Each row is a point. Before rounding, the points of a table are all equally far from one centre. They may lie mostly on one side of it. Where is the centre, to within rounding?

Points (8 x 3):
0.07,-0.74,-0.22
0.60,-0.60,-0.35
0.27,-0.54,0.30
0.38,-0.48,-0.55
0.03,0.01,-0.25
0.26,-0.43,0.33
-0.15,-0.39,-0.01
0.02,0.01,-0.02
Centre: 0.29,-0.35,-0.12

Points (14 x 11):
-0.01,0.50,-0.35,0.07,-0.26,0.10,0.31,0.24,-0.38,0.20,0.64
0.23,0.61,-0.05,0.27,-0.53,0.01,0.23,0.21,-0.20,-0.45,-0.06
0.26,0.04,-0.57,0.62,-0.43,0.21,-0.05,-0.03,0.06,0.17,0.38
0.26,0.73,0.35,0.38,0.12,0.02,0.13,-0.41,0.44,0.17,0.58
0.09,0.53,-0.33,0.06,-0.42,-0.15,0.12,-0.65,-0.10,0.39,0.80
-0.11,0.28,-0.04,-0.03,-0.04,-0.55,0.26,-0.12,0.00,0.47,0.21
0.19,0.40,-0.40,0.03,0.18,-0.63,-0.06,-0.34,-0.51,0.22,0.66
0.13,0.14,-0.44,0.54,-0.37,0.29,0.23,-0.37,-0.56,-0.13,0.13
0.32,1.04,0.02,0.44,-0.51,-0.12,-0.06,-0.58,-0.26,0.08,0.54
-0.15,0.15,-0.85,-0.03,-0.25,-0.19,0.02,-0.47,-0.37,-0.01,0.31
0.07,0.19,-0.18,0.62,-0.01,0.35,-0.19,0.01,0.11,0.31,0.03
0.19,0.92,0.11,0.65,-0.22,0.42,0.21,-0.48,-0.25,-0.11,0.51
0.39,0.37,-0.15,-0.27,-0.55,-0.37,-0.15,-0.30,0.16,-0.42,0.65
0.10,0.50,-0.32,0.53,0.42,0.13,0.05,-0.53,-0.16,0.31,0.08
Centre: -0.12,0.40,-0.11,0.41,-0.10,-0.21,-0.08,-0.26,-0.05,-0.26,0.46

Points (31 x 24):
-0.34,-0.11,-0.36,-0.11,-0.43,0.32,-0.42,-0.14,0.11,-0.16,-0.17,-0.54,0.38,-0.09,0.09,0.13,0.49,0.28,0.02,0.06,-0.55,0.45,-0.35,0.09
0.37,-0.13,-0.14,0.14,-0.36,-0.70,-0.25,0.15,0.08,-0.73,0.19,-0.08,0.62,0.56,0.07,-0.10,0.54,0.67,0.00,-0.05,0.41,0.50,0.41,0.28
0.41,-0.27,-0.21,0.07,-0.42,-0.07,0.44,0.04,0.30,-0.08,0.05,-0.21,0.18,0.45,0.14,-0.49,0.05,-0.61,-0.18,0.42,-0.21,0.18,0.15,0.09
0.27,-0.70,0.34,0.85,-0.08,-0.38,0.03,0.03,0.47,-0.67,-0.28,-0.41,0.09,0.24,0.68,-0.27,0.47,0.22,-0.40,0.21,-0.35,0.29,0.26,0.15
0.18,-0.50,-0.24,0.51,-0.43,-0.64,0.05,0.02,-0.24,-0.23,0.42,-0.16,0.55,0.65,0.01,-0.03,0.21,0.17,-0.81,-0.05,-0.59,0.19,0.14,0.53
0.45,-0.34,-0.34,0.61,-0.09,-0.14,0.25,-0.47,0.16,0.14,0.31,0.07,0.61,0.35,-0.07,-0.80,-0.16,0.20,-0.14,0.08,-0.62,0.68,-0.24,0.07
0.15,-0.24,0.05,-0.13,-0.46,-0.34,-0.64,0.07,0.36,-0.24,-0.28,-0.54,0.16,0.19,0.45,-0.21,-0.21,0.37,0.06,-0.40,-0.34,0.11,0.19,0.46
0.28,-0.48,-0.02,0.29,-0.08,-0.28,-0.07,0.25,0.24,-0.58,0.40,-0.36,0.33,0.56,0.40,-0.19,0.14,0.26,-0.67,-0.35,-0.35,0.07,0.20,0.89
0.20,-0.11,-0.41,0.00,-0.50,0.28,-0.25,0.31,-0.44,-0.15,0.20,-0.11,0.50,0.25,0.45,-0.16,0.69,0.63,-0.49,0.57,-0.45,0.20,0.10,0.61
0.33,-0.96,0.12,-0.02,-0.25,-0.59,-0.25,0.33,0.21,-0.20,0.38,0.15,0.49,0.52,-0.08,-0.46,0.42,0.38,0.11,0.28,-0.11,0.31,0.09,0.12
0.06,-0.49,-0.38,0.39,0.31,-0.33,-0.31,-0.03,-0.13,0.02,0.46,-0.47,0.41,0.19,0.39,-0.21,0.25,0.31,-0.25,-0.66,-0.51,-0.06,0.20,0.34
0.20,-0.36,-0.10,0.17,-0.54,-0.53,0.07,-0.42,-0.17,-0.02,-0.05,-0.16,0.31,0.54,-0.25,0.19,-0.01,0.18,-0.23,-0.64,-0.21,-0.04,-0.18,-0.03
0.31,-0.25,-0.37,-0.01,-0.29,-0.18,-0.19,-0.25,0.67,-0.19,0.34,-0.41,0.62,0.28,0.04,-0.29,0.00,0.48,-0.37,0.45,-0.76,0.05,0.64,-0.03
0.20,-0.81,0.26,0.22,-0.39,-0.40,-0.35,-0.59,0.10,-0.85,0.12,-0.51,0.31,0.32,0.37,-0.12,0.18,0.46,-0.04,0.39,-0.37,0.43,0.32,0.03
0.16,-0.36,0.58,0.10,-0.53,0.31,-0.01,0.19,-0.49,-0.19,0.33,0.28,0.50,0.14,-0.45,0.12,0.15,0.61,-0.17,0.44,-0.29,0.52,0.34,0.12
0.97,-0.65,-0.21,0.75,-0.26,-0.20,-0.77,-0.15,0.08,-0.07,0.38,0.08,0.33,0.50,0.25,-0.14,0.31,-0.20,-0.04,0.45,0.31,0.14,0.04,0.31
-0.23,-0.57,0.13,0.10,0.01,0.00,-0.44,-0.43,-0.08,-0.23,0.19,-0.29,0.35,0.19,-0.09,-0.49,0.51,0.27,-0.59,0.11,-0.62,-0.42,0.17,0.50
0.36,-0.33,-0.07,0.28,-0.44,-0.57,-0.82,-0.22,0.24,0.04,0.29,-0.25,0.67,-0.11,0.12,0.31,0.31,1.00,-0.49,0.10,-0.60,0.02,0.25,0.29
-0.02,-0.91,-0.23,0.20,-0.52,-0.31,-0.11,0.04,0.32,-0.14,0.31,-0.19,-0.02,0.11,0.29,0.20,-0.11,0.56,-0.31,-0.26,0.03,-0.44,0.59,0.09
0.00,-0.12,0.02,-0.01,0.03,-0.27,0.39,-0.19,-0.42,-0.63,-0.06,-0.26,0.70,0.42,0.05,0.14,0.25,0.11,-0.05,-0.02,-0.29,0.66,0.13,0.54
0.52,0.15,0.11,0.21,-0.29,-0.28,0.04,0.00,0.20,-0.60,0.24,-0.21,0.31,0.50,-0.17,0.22,0.07,0.26,-0.39,0.32,-0.98,0.06,0.36,0.29
0.15,-0.87,0.05,0.67,-0.49,-0.40,0.19,-0.22,-0.09,-0.06,0.94,-0.35,-0.17,0.21,0.35,0.09,-0.05,0.29,-0.21,0.18,-0.03,0.15,-0.03,0.26
0.75,-0.40,-0.03,0.23,0.12,-0.39,0.21,-0.17,0.28,-0.20,0.47,0.05,-0.08,0.38,-0.35,0.04,-0.01,-0.13,-0.33,-0.61,0.19,0.19,-0.05,0.21
-0.02,-0.78,0.10,0.44,0.04,-0.04,-0.11,-0.64,-0.06,-0.74,-0.34,-0.20,0.30,0.02,0.37,-0.13,-0.06,0.43,0.04,-0.12,-0.46,0.23,0.72,-0.05
0.35,-0.28,0.05,0.56,0.14,-0.10,-0.08,0.16,0.19,-0.34,0.11,-0.21,0.55,0.44,0.60,0.41,0.39,0.08,-0.31,-0.31,-0.62,-0.02,-0.30,-0.04
-0.12,-0.14,0.24,0.30,-0.48,0.20,-0.27,0.01,0.50,-0.65,-0.04,-0.36,0.53,0.44,-0.09,-0.22,0.29,0.73,-0.57,-0.25,-0.20,0.86,0.01,0.45
0.16,-0.57,-0.12,0.67,-0.43,-0.08,-0.19,-0.20,-0.02,-0.80,-0.16,-0.44,0.48,0.61,-0.10,-0.23,0.54,0.18,0.01,-0.16,-0.39,-0.03,0.20,-0.13
0.14,-0.92,-0.43,0.34,-0.58,-0.44,-0.54,0.15,-0.05,-0.65,0.03,-0.24,0.33,0.17,-0.36,0.09,0.14,0.20,-0.68,-0.08,0.03,0.28,0.45,0.02
-0.10,-0.52,-0.08,0.07,-0.25,-0.14,-0.13,-0.78,0.49,-0.04,-0.18,-0.49,0.08,0.19,0.04,-0.13,-0.02,-0.24,-0.22,-0.34,-0.20,0.02,0.39,0.59
0.25,-0.29,-0.50,0.13,-0.30,-0.29,-0.04,0.33,-0.27,-0.03,-0.06,-0.70,0.04,0.54,0.00,0.22,0.08,0.60,-0.12,-0.01,-0.52,0.25,0.53,0.27
0.14,-0.83,-0.30,0.11,-0.31,-0.49,0.10,-0.37,0.08,-0.44,-0.03,0.27,0.42,0.28,0.47,-0.40,-0.12,0.38,-0.28,-0.04,-0.80,0.48,-0.22,0.27
Centre: 0.28,-0.25,-0.09,0.41,-0.16,-0.03,-0.16,-0.17,0.11,-0.13,0.06,0.03,0.22,-0.01,0.09,-0.08,0.17,0.37,-0.28,0.15,-0.04,0.29,0.14,0.25
